Each row of a before or after table is a point. One or more steps were done to the points. Then noise was added and the rows were shuffled. The steps act on how far a point lies along the listed directions, d1 being the first. What was done? A step turns or swaps two directions, mirrors them in a line or flattens them onto one, adds a multiple of one to another, or multiplies one. Angles are multiples of 10 degrees, from the lower direction toward the higher: turns from -170 to 170, lines from 10 to 170 but not 90. Use the fewest steps. Two steps may share a direction if one is a turn and the other turns, adds or multiplies; they go together, in the order done. Otherwise the lowest direction goes first.

Directions:
(1): [-23 -39]
(2): [ 39 -23]
Before:
[[  9  50]
 [ -4 -40]
 [  8  11]
 [ 46 -27]
 [-13 -49]
 [ 38 -44]
 [ 28 -50]
 [  3  33]
 [  2  27]]
After (9 x 2):
[[ 25 -34]
 [-18  18]
 [-27 -45]
 [ 35 -37]
 [-11   2]
 [-15  29]
 [-32  36]
 [  5 -57]
 [-14 -56]]
Steps: swap d1 and d2

Directions:
(1): [ 18 -59  -1 -42  -1 -23]
(2): [-36   6  13  12   5 -67]
(3): [-25   6 -60 -14 -41  -4]
Before, 10 rows:
[[-15  31 -51   8 -27  50]
 [-43  24 -25  27 -21 -19]
 [ 27  32  84  27  67  20]
 [  8  26  44  36  11  18]
 [-43  34 -30   9 -39   5]
 [ 20  -6 -25   2   8  37]
 [  8 -11  54  16  25 -29]
 [ 23  25  38  41  28  -2]
 [ -2  16 -46   5   0  28]
 [ -8  19 -23 -21   4  -5]]
After (10 x 6):
[[-32  11 -30  -7 -40   0]
 [-31  23 -30  23 -23   2]
 [ 71  35  66  21  63 109]
 [-11  14 -23 -23   3 -14]
 [ -3 -25 -49 -32 -27  15]
 [ 20 -35 -24 -18   8   3]
 [ 50  27  27  35  26  60]
 [  4 -16 -43 -20   0   2]
 [ 39  15  33  21   6  68]
 [ 17  25  47  38  18  27]]
Steps: add 0.7 times d3 to d1; turn d1 and d2 by 60 degrees

Directions:
(1): [ -4  38  17  49  14 -34 -47 -37  24 -31 -25]
(2): [-34  -6 -23 -46  -1  53 -27 -44  23  -8 -37]
(3): [-48  -5  -2  49 -18  17  54 -20 -39 -15 -27]
(4): [-34  30  21  -1  41  25  10  69  27 -19 -21]
(5): [-33 -17  41  14  -9  -4  17 -19  60  56  20]
(6): [ 14 -35 -16  -1   4 -40   6  19  10  31 -80]
Before, 9 rows:
[[ 11  12  -1  37 -20   2 -11 -40 -17  -4   1]
 [-24  23  28  12  -2  47  15  -2  36  -4  53]
 [ 56  24 -43  41 -16 -33  17  30 -98 -75  54]
 [ 11 -51 -10  -2 -36 -37  -1 -14  25  40 -71]
 [-36 -37   5   9  -5  11  48 -26 -14  12  13]
 [  8 -28   3   8 -33  -2  25  -1   5  19  36]
 [-42   1   4 -13  -8  44  31  30  18  16 -12]
 [-38  28  28  11  10  29  23  -1   3  -2  27]
 [  8  -3 -11 -16  -9  57  10 -13 -21 -24  45]]
After:
[[ -33   34   -8   16    4   31   13   25  -14  -36  -38]
 [ -40    5    0   29   18    6    4  -34  -11  -39  -25]
 [  -5   36   21   24    2   30   15   17    3  -25   53]
 [  17    8   31   65  -18   -4   43    5  -30  -12   70]
 [  11  -42  -63  -55  -28   15  -42  -36   -7  -16 -122]
 [  24   19   15   25   -3   -7  -28  -11   11    7   17]
 [ -18   -1   71   94  -29  -66   45   -3   62   58  104]
 [ -16  -22  -10    9  -35   18   12  -35    3   -3    4]
 [ -24   49   32   24   22   11    5   13    2  -22   27]]
Steps: turn d1 and d3 by -70 degrees; add 0.7 times d1 to d4; add 1 times d6 to d5; turn d2 and d5 by -110 degrees
